Each row of a before or after table is a point. The points were changed in one or more steps. Then noise was added and the rows were shuffled. The steps act on columns, c1 being the first. What was done? A step turns or swaps two columns, mirrors them in a line or flattens them onto one, adds a multiple of one to another, or multiplies or shifts one. Angles are multiples of 10 degrees, from the lower column toward the higher: turns from -170 to 170, lines from 10 to 170 but not 90. Use the fewest steps. Two steps may share a column if one is a turn and the other turns, adds or multiplies; they go together, in the order done. Otherwise the lowest column goes first.

Before (11 x 2):
[[-13 -31]
 [-11 -16]
 [-31 -12]
 [-16  91]
 [ 16   4]
 [-12 -28]
 [ -3 121]
 [ -3  21]
 [ -1  14]
 [-38 -21]
 [  8 -17]]
After (11 x 2):
[[-24   4]
 [-19  17]
 [ -8 -19]
 [  8  -8]
 [105  65]
 [  8   8]
 [-38  24]
 [ 16   6]
 [-36  -4]
 [ 71  62]
 [-31   0]]
Steps: turn c1 and c2 by -60 degrees

Before (8 x 4):
[[ 15  81  48  17]
 [ 43 -36  62  19]
 [ 27  87  34  -3]
 [-30 -41 -83  12]
 [ 34 -38  45   9]
 [ 65  32  19  -1]
 [ 31 -45  19 -35]
 [ 56 -24  51  24]]
After (8 x 4):
[[ 47  86  17  26]
 [ 55 -32   4  18]
 [ 44  89  -4   7]
 [-86 -42 -29  22]
 [ 73 -37   3  28]
 [ 55  36 -37  10]
 [ 37 -50 -12 -34]
 [ 80 -21  -8  31]]
Steps: turn c1 and c3 by -50 degrees; shift c4 by 10

Before (8 x 9):
[[-47  31 -18 -40 -65 -31  29  49  42]
 [  4  48  11  34  -6  21  -7  26  -7]
 [  4   9 121 -58  61  28 -59  14  70]
 [ 17  87  90 -53  40 -26   1 -40  62]
 [ 52  -4 -24  32 -37 -29 -21  39  -6]
 [ 27  -6  25  33 -25  10  30   0  25]
 [-25 -14  11  22 -41  -9 -45  -5   6]
 [-66 -36 -37 -19 -45 -45  34  50 -53]]
After (8 x 9):
[[  3  46  21  33  -6  17   0  26  -8]
 [ 28 -11  25  37 -26  -2   6  -1  29]
 [-28 -14   4  21 -42 -13  -6  -7   5]
 [ 47  -7 -37  31 -37 -14  10  40  -4]
 [ 15  85  67 -51  37 -68   3 -39  65]
 [-42  32 -33 -40 -62 -16  -7  55  42]
 [ -5   7 121 -62  62 -37  -5  15  68]
 [-56 -39 -54 -21 -46 -21 -13  49 -56]]
Steps: flatten c1 and c7 onto the line at 10 degrees; turn c3 and c6 by -30 degrees

Before (9 x 12):
[[ -40   -6  -33    6  -27  -25  -49  -54   24   83  -36   84]
 [ -46    9 -112  -47   13  -29  -33  -26  -11   26  -34  -46]
 [   6  -35    2  -38  -23    8  -73   27   67  -41  -47   76]
 [ -41   -6  -39   72   14   -9   19  -50  -24  -30  -31  -13]
 [  -3  -54  -36   -7   43  -19   21  -45    1   70   81  -18]
 [ -23    8  -41   66   32  -31  -16   48   25  -29   27   21]
 [  10   60   -6   75  -44  -43  -38   26  -17  -36  -22   -9]
 [  -1  -15  -55   79  -89  -37  -90   16   18   45   15   81]
 [ -66   33   -2   -3  -56   40    1  -70  -11   16   55    2]]
After (9 x 12):
[[   6   58   -4   69  -46  -10  -43  -31   24  -27  -16   -9]
 [ -41    7  -39   71   18   16   13   -9  -22  -29   58  -15]
 [   5  -66    5  -41  -24   37  -76  -54   32  -41  -14   75]
 [ -47   21 -112  -51   15    3  -25  -24   -1   28   36  -48]
 [ -35  -19  -33    9  -27    2  -42  -16   17   90   69   85]
 [ -63   33    3   -4  -55   76   -3   75    9   11   52    2]
 [ -18   -6  -45   61   27   -3  -19   13   22  -41  -53   23]
 [  -3  -18  -53   78  -88   -3  -88    9    4   33  -22   87]
 [  -3  -50  -38   -1   40   16   17   88  -33   73   23  -22]]
Steps: turn c2 and c9 by 40 degrees; shift c6 by 30; turn c8 and c11 by -110 degrees

Before (13 x 20):
[[  25  -44  -18   -3  -64  -40  -40   38    6  -42   25    5   52  -38
    17   81   12  -81  -72  -64]
 [ -27   -9  -35    5  -30   16  -45   42  -27    3   26  -42   59  -72
    -4   63   62   -5  -50  -73]
 [  14   39    4   31   10   51   39   -8  -90   15    8   85  -70   52
   -46  -28   15   43  -74  -40]
 [  49  -12   21   49  -86  -39   -8   64  -24  -11   15    4   95  -79
    20   50   81  -15  -21  -79]
 [ -19   45  -13   -8   10   22   91  -17  -74  -14  -49   61  -14   -9
    17   -6  -25   53  -45  -23]
 [ -40   82    4  -41  -37   -2   36   18  -74   26  -22   53  -66   85
     5  -51    3   86  -43  -35]
 [ -66   28  -20    6   -6  -36   14   49  -76  -21    8   98  -36    2
   -43  -40   16   74  -19   -3]
 [ -22   54   44    6  -51   44   29  -28  -42  -29    6   35  -31   13
   -48  -24  -30   57  -28    0]
 [ -47   28  -54   62  -45   17  -12   34  -53  -12  -21   53  -36   14
    38  -33   35   25   43  -24]
 [   8  -22    1   33  -35  -23    2   99  -49  -33   22  -39   11  -58
    -5    2   12  -33    7 -110]
 [  -8  -18   75  -31   20   37   15   -2  -24   53    0   66    8   15
    -2   21  -22   18  -38  -29]
 [  49   21   58  -29   28  -13  -24  -57   47   25   69   31   13  -80
    47   36  -18   -8 -106  -69]
 [  27  -61  -57   16  -71    0   15   62   16  -31   31    6   48  -36
   -16   22   41   29    4 -111]]
After (13 x 20):
[[  58   32  -52   63  -43   18  -12   45  -45  -32  -31  -44  -27   12
    43  -19  -19   25   36  -27]
 [   6  -13   -1   37  -31  -17   11   96  -62   -9   20   20   10  -66
     1   20  -14  -40    6 -111]
 [ -25  -18   24   48  -82  -40  -14   52  -35    0   17   42   99  -80
    23  -32  -90  -14  -18  -86]
 [ -26  -45  -20   -5  -58  -35  -44   52   11    1   23   74   58  -40
    11  -46  -24  -81  -69  -61]
 [   3   44  -13   -6   18   16   90  -15  -31  -70  -49  -24   -7   -7
    22  -33   31   48  -43  -28]
 [  62   28  -22   -2   -3  -37   18   50  -60  -46   18  -73  -31   -2
   -48  -40    5   74  -27   -2]
 [   1  -17   68  -25   19   40   16  -42  -40    7    6   -8   14   20
   -12  -47   24   17  -43  -29]
 [  36   84    8  -38  -34   -1   28   -4  -69  -34  -21  -60  -67   83
     5   -6   13   84  -35  -40]
 [  47  -16  -37    8  -28   16  -34   35  -38   -8   27   72   53  -71
    -6    0  -47   -3  -53  -72]
 [  -9   41    6   25   11   57   37  -17  -62  -64    7  -59  -67   50
   -42  -37  -20   38  -77  -40]
 [ -50   19   53  -35   35  -18  -26  -59   45   19   70   19   13  -76
    45  -33   -8  -10 -112  -67]
 [  11   45   37    6  -51   48   37    3    3  -55    8  -35  -33   10
   -47   -7   32   56  -18    3]
 [ -11  -66  -56   22  -75    8   15   63   -3   19   35   21   41  -38
   -16  -19  -48   29    7 -111]]
Steps: turn c1 and c17 by -160 degrees; turn c8 and c10 by 40 degrees; turn c9 and c10 by 50 degrees; multiply c12 by 0.7; turn c12 and c16 by -120 degrees

Before (10 x 32):
[[   0   21    7   31   10  -26  -12   32   13    5   31   14  -81  -23
    23  -41    9  -29   -5   16   15   -8   14   71   22   -8   -6  -33
     4  -67   31   -4]
 [ -38  -28   50  -24   11   -9   44  -39   21   45   36  -24  -42   10
   -24  -15  -72  -27  -21  -67    7  -44   22  -39    2   55   -5    7
   -20  -22    5   44]
 [ -17   52  -11   13   24   -4  -52   -4   45  -10   -8   77   15   -7
    58   16   42   36  -18  -29  -32   36   29   40   19    0    7   13
    33    3   33   17]
 [  76   21   12   13  -40   -6  -38  -14   17   47   25   30    6  -49
    98   50   -2  -46   14  -48  -26   49   42   40   17   33  -46   21
    11  -39   12   -6]
 [  16   11   16    6   10  -38  -12  -37   42   22   88  -47  -46    3
     4    8   11   88  -39  -25  -70   28   -3  -50    0  -39   -9   28
     7  -29  -27   -5]
 [ -27  -19   24   20   26   20  -11   15  -39   25  -66   -1    7  -11
    69  -13  -30  -34  -73  -58    6   -4    0  -14    6    0   28   76
   -38   -4  -19   46]
 [ -11   -4   23   64  -47  -83  -12    6   35  -62   49  -15  -50  -41
   -35   32   31 -107   -5  -21  -15   33  -36   16  -15    8   11   32
    58  -30   24  -19]
 [   1  -58  -38   17  -13   11    2  -31   40   28  -27  -50    7  -41
   -35   39   -4  -44  -22  -86  -41   10  -43  -52   62    6  -57   10
    53  -11   68  -18]
 [ -45   26    4  -47   -1 -115  -35  -11  -35   20   43   -9    5  -11
    47  121    0  -29  -35  -23  -47    0  -49   38   10   18    8   -1
   -40  -14  -70   24]
 [  19  -24    4  -36  -17   65   19   14   58  -17   -9  -21  -18   -3
   -35   14  -13  -10   -5  -22  -41  -26   -2   43  -22    6    0   56
   -36   59   42   -7]]
After (10 x 32):
[[  -4   21  -63   27    5  -21  -16   37   12    4   31  -12  -84  -23
    24  -42   11   26   -4   16   20   -9   12   35   20   -7  -10  -32
     1  -71   35  -23]
 [ -40  -31    9  -20    9  -12   39  -35   18   48    6  -40  -42   10
   -26  -14  -72  -17  -15  -67    6  -42   25  -56   -6   54   -5    9
   -21  -21   -1  -44]
 [   2  -53   67   18  -10   13    6  -30   38   18  -53  -11    6  -36
   -32   34    0   34  -22  -90  -37   14  -48    5   66    2  -55    8
    59   -3   65  -34]
 [  -5   -4  -25   64  -46  -82   -7   10   37  -62   20  -45  -52  -40
   -35   36   29   96  -13  -17  -23   29  -40   -9  -16    3   13   28
    58  -26   25  -79]
 [ -45   25  -36  -47   -1 -114  -40  -17  -42   20   17  -39   11  -14
    53  127    6   32  -30  -26  -46   -6  -51   12   18   21   10    0
   -48  -20  -73  -39]
 [  77   12  -39   13  -43   -8  -42  -14   18   51   42    0    9  -47
    99   56   -8   31    6  -52  -25   55   42    7   18   30  -47   23
    16  -40    7  -34]
 [  13  -25  -34  -35  -17   65   17   11   63  -20  -18    1  -21   -1
   -34   10  -10   -7   -3  -20  -38  -29   -3   14  -20    9    2   55
   -40   60   48   -1]
 [   9    8   33    5    9  -37  -12  -36   40   30   18  -96  -44   -1
    -4    5   10  -27  -34  -22  -70   27   -1  -41    1  -40   -8   35
     6  -30  -31   76]
 [ -27  -24    2   22   23   18  -10   12  -37   25  -47   52    7   -6
    55  -11  -32  -28  -84  -61    9    2    2  -33    6    1   30   80
   -37   -5  -20  -55]
 [ -18   57  -30   16   23   -1  -54   -6   45   -5   53   56   16    0
    63   16   43  -38  -17  -31  -27   37   36   30   22   -4    6   12
    31    6   32   31]]
Steps: mirror c3 and c24 in the line at 120 degrees; turn c18 and c32 by 120 degrees; add -0.3 times c6 to c18; turn c11 and c12 by -50 degrees

Before (9 x 64):
[[-26 -24 -70  23 -22   7   6   3  38 -16 -40   4  25  25 -25  25  34   8
  -39 -19 -14   3  43  -5 -32 -57 -26  -3  -2  -5  19  29  51   0 -17  -2
  -42   6  23   7 -74 -11   4  -3 -12 -18  -5 -33 -32  32 -31  38 -30 -43
    5  -1  -2 -15  20  -8 -12 -10 -34   7]
 [-26  -9  16 -38  31  -2   3  12  22   0  22 -34  18   4 -15 -67   7   2
   11   4 -12  32   4  11   5  23  37  27  21 -14   3  62 -25 -35 -39 -31
    5  -3 -27 -13 -29 -26   9   3   6  -5  -1  47  12  23   1  11   3 -13
  -34  -8  -4 -18  -6 -15 -13  22   2  -7]
 [  5  -1   7 -28   7 -10   3  44 -23 -45  21 -14 -19  19  28   1 -31  -8
  -25  -4 -15   8 -16  30   3 -43   3  -4 -33   1  32 -21 -16 -23  -4  12
    1  -7  40  46 -10 -26  28   3 -17  -2  17 -40  36 -18 -11  -7  20   1
   34  -3   0 -13   0  15 -25  21  10  22]
 [ -5 -57 -72  37 -35   4 -11  10  25 -11 -27   9  26  -2 -10   5  28  17
  -33 -12 -37   3  70 -31 -24 -46 -19  12  12   3   4  18  18  32 -12   2
  -29   2  17  22 -54 -25 -45  27 -14  -9 -27 -39 -23  20 -44  44 -35 -55
    0 -30  -4  -3  19 -16  -7  -2 -25   7]
 [ -1  16  15 -33  -3 -10 -12   4 -17 -10  13   7   4  16  27  17 -35 -21
  -11 -10  10  15   8  -3  38 -34   4  -4 -30 -11  18 -21  -4   3  -8   7
   16 -24  21  71 -18 -21   8  -3  -9 -23 -14 -23   7 -32 -27 -17  29  12
   27 -13   9   8 -10  20 -33   8  17  11]
 [  5  12  -9 -18  18  -4 -18  11 -43 -16  10 -27  -3 -17  31  17  -3   2
  -21   1  10 -28  10   3  21 -37   9 -11 -49   4  24 -42   1 -29  -7  -6
   -6   6  35  45  16  12  29  18  -4 -35  -6 -19  30 -17  10  17   7  11
   43 -27   2  -3  47   8 -13  12 -10  15]
 [-24 -13  13 -46  10  10   1  -4  16 -10 -23 -31  -8  13 -17 -61 -20 -26
    2  28 -14  38   2  17  16  36  47  33  33   6  -9  42  -5  -8 -13  10
    8   4 -31  10 -18 -30   4 -10 -25   2  -7  17 -23  22  -2  31  -1   2
  -37 -10  -4 -12   1 -18 -20  25  -6 -31]
 [-45  -9 -18 -32  23  32   8  16   6   2  -5 -22  18 -25  -4 -61 -38 -12
    7  -7 -19  28  21  12 -16  35  24  39  40 -13 -19  58  -9 -20 -23  -5
   -8 -26 -13 -13 -36  -8 -13 -10  22   5   4   7   1  55   7  27   8   2
  -24   2  17 -13 -25 -22 -32   1 -10 -12]
 [ 12  13   2 -48  20   4 -22  21  -6 -16  19  -1 -17  -9  46  15  -1 -14
  -10  21  -7  -7 -12  24  -4 -41  -2  -8 -34   7  28 -13   4 -39   1   5
   30  -6  16  47  17  -7  -5  26  -4 -37   3 -20  16 -29   4 -30  28   7
   46   5  11  -6  14  -6 -34   1  -2  13]]
After (9 x 64):
[[ -25  -13  -21 -114    9   11    2   -5   18  -11  -21  -31   -9   12
   -18  -61  -23  -27    1   28  -16   39    1   18   15   36   48   33
    33    4   -9   41   -4   -9  -14   17    7  -37  -30    9  -18  -29
     6   -9  -26    1   -7   17  -30   22   -4   30   -2   -3    4  -11
    -4  -13   -7   -5  -19  -16   -6  -32]
 [ -44   -8  -16  -80   24   31    9   17    8    3   -4  -22   28  -24
    -4  -62  -37  -11    7   -8  -19   28   19   12  -16   36   24   40
    42  -12  -18   60  -10  -21  -23  -22   -8  -24  -13  -13  -37   -7
   -14  -10   22    4    5    7    1   54    7   28    8   -9  -26    3
    19  -13  -11   25  -31   -2   -9  -12]
 [   4   -1   12  -71    6  -10    3   43  -23  -44   21  -15  -29   17
    28    3  -30   -7  -26   -4  -15   10  -16   29    3  -43    4   -4
   -34    1   33  -19  -15  -23   -4   30    2   34   39   46  -10  -26
    28    3  -17   -3   17  -40   27  -17  -11   -7   21    5   -7   -3
     0  -13    4  -12  -25  -31   10   22]
 [  -2   15   13  -83   -2  -10  -12    4  -17  -10   13    7    9   16
    27   16  -36  -21  -12   -9   12   15    3   -3   38  -33    2   -4
   -29  -11   17  -20   -4    2   -8    3   16   28   22   71  -17  -21
     9   -1   -9  -23  -14  -22    4  -32  -26  -18   30  -15  -24  -12
    10    8    4  -22  -33  -10   17   11]
 [  12   14   -6 -121   22    6  -23   20   -6  -17   19   -2  -26   -9
    46   15    1  -15   -9   20   -7   -7  -14   23   -4  -42   -2   -8
   -34    6   27  -14    4  -39    2   21   30   46   15   47   16   -6
    -5   26   -5  -38    3  -20   15  -28    4  -30   28   -3   -7    6
    11   -6    3    1  -35   -9   -2   13]
 [   6   12   11  -44   19   -4  -18   11  -43  -16   10  -28   -8  -16
    30   17   -3    2  -20    2    9  -30    6    4   21  -37    8  -11
   -48    5   24  -48    1  -29   -7   -1   -5   43   34   45   17   11
    28   17   -3  -34   -5  -20   24  -17   12   18    8  -13    7  -27
     1   -2    8    6  -14  -21   -9   16]
 [ -28  -23   16   57  -22    6    7    4   38  -17  -40    3   42   26
   -24   25   34    8  -39  -18  -14    1   54   -4  -32  -56  -25   -3
    -3   -5   20   27   50    0  -16  -28  -42    5   22    8  -74  -12
     4   -2  -13  -18   -3  -34  -26   30  -30   39  -29   25    5   -2
    -4  -15   -5   69  -12   20  -35    7]
 [ -25   -8  -20  -95   29   -2    3   13   21    0   23  -33   14    4
   -15  -66    6    3    9    4  -13   33    8   11    4   23   38   26
    23  -16    2   61  -26  -35  -40  -45    6  -34  -26  -14  -28  -25
     9    3    6   -3    1   47    3   24    1   11    3   11   -3   -8
    -5  -17  -11  -10  -13  -25    2   -7]
 [  -6  -57   10   92  -33    4  -11   10   25  -11  -26    8   46   -2
   -10    6   28   17  -33  -13  -37    4   84  -32  -24  -45  -19   12
    11    3    5   13   17   33  -12  -25  -30    0   17   21  -53  -25
   -45   27  -15   -8  -27  -40  -22   19  -44   45  -35   27    2  -30
    -4   -2   -2   72   -6   10  -24    8]]
Steps: turn c3 and c60 by -110 degrees; multiply c4 by 2.5; multiply c13 by 2; turn c13 and c36 by -30 degrees; mirror c23 and c54 in the line at 170 degrees; flatten c32 and c59 onto the line at 170 degrees; swap c38 and c55; mirror c49 and c62 in the line at 170 degrees
